Each row is a point. Each copy is the shape, with its points in the same order, stretched, turned, moved and blurred by noise. Say if it was mirrored as well.

Shape:
[[ 23 -17  16]
 [ 12  55   0]
 [ 33 -17  45]
 [-26 -32 -23]
 [ -9  20  13]
 [ 22 -10  37]
 [-13 -25  17]]
Copy 1, 7 rows:
[[ 22 -33   4]
 [-34 -23 -43]
 [ 15 -60  15]
 [ 21  36  10]
 [-26 -17  -5]
 [  4 -48   6]
 [  6   1  20]]
Copy 1 is: mirrored
Copy 2 (7 x 3):
[[  9 -20  13]
 [-55  -6 -17]
 [  1 -25  43]
 [ 39  21 -29]
 [-19  17   1]
 [  1 -15  32]
 [ 25  18  10]]
Copy 2 is: mirrored
Copy 3 (7 x 3):
[[ 19 -11  23]
 [ 26  56 -12]
 [ 24  -2  52]
 [-25 -31 -21]
 [ -5  30   5]
 [ 16   3  38]
 [-17 -11  15]]
Copy 3 is: only turned

Shape, 11 rows:
[[-34 -15 -32  12 -34 -25]
 [ -5  23   4  34  -7 -21]
 [  1  34  14 -12  49  -6]
 [ -3  12 -16  47  24 -27]
 [-15 -13 -37  -2 -17 -15]
 [ -9  11   8  -1  30  18]
 [ -3  43   4  24   8  -5]
 [  1  -5  -9  30 -35  12]
 [ 20  -6 -19  -6 -17 -44]
 [ 33  29 -39 -17  21  38]
 [-10  -2 -19 -13  14  13]]
Copy 1, 11 rows:
[[-26 -12 -40  42 -17 -40]
 [  4  10  17  40  14 -33]
 [-16  21  18 -22  51   2]
 [ -2   1  -1  59  39 -11]
 [-10 -15 -42  18   1 -20]
 [-20   3  10  -5  22  19]
 [  6  36  17  24  15  -6]
 [ 19 -14  -3  36 -26  -4]
 [ 24 -12 -30   8  19 -46]
 [ 32  27 -29 -17  17  46]
 [-17  -2 -26  -9  12  11]]
Copy 1 is: only turned
Copy 2 (11 x 6):
[[-54 -17 -34  19 -28 -32]
 [-10  25  -9  16   2 -31]
 [-17  28  15 -38  45   8]
 [ -8   7 -20  31  38 -27]
 [-44 -17 -40   4 -11 -14]
 [-11  16  -2 -10  18  26]
 [ -5  48  -9   0  11 -10]
 [  3   0 -28  27 -34  -6]
 [-15 -19 -40 -22  -2 -43]
 [ 12  19 -60 -23  12  48]
 [-29  -6 -23 -13   6  21]]
Copy 2 is: only turned
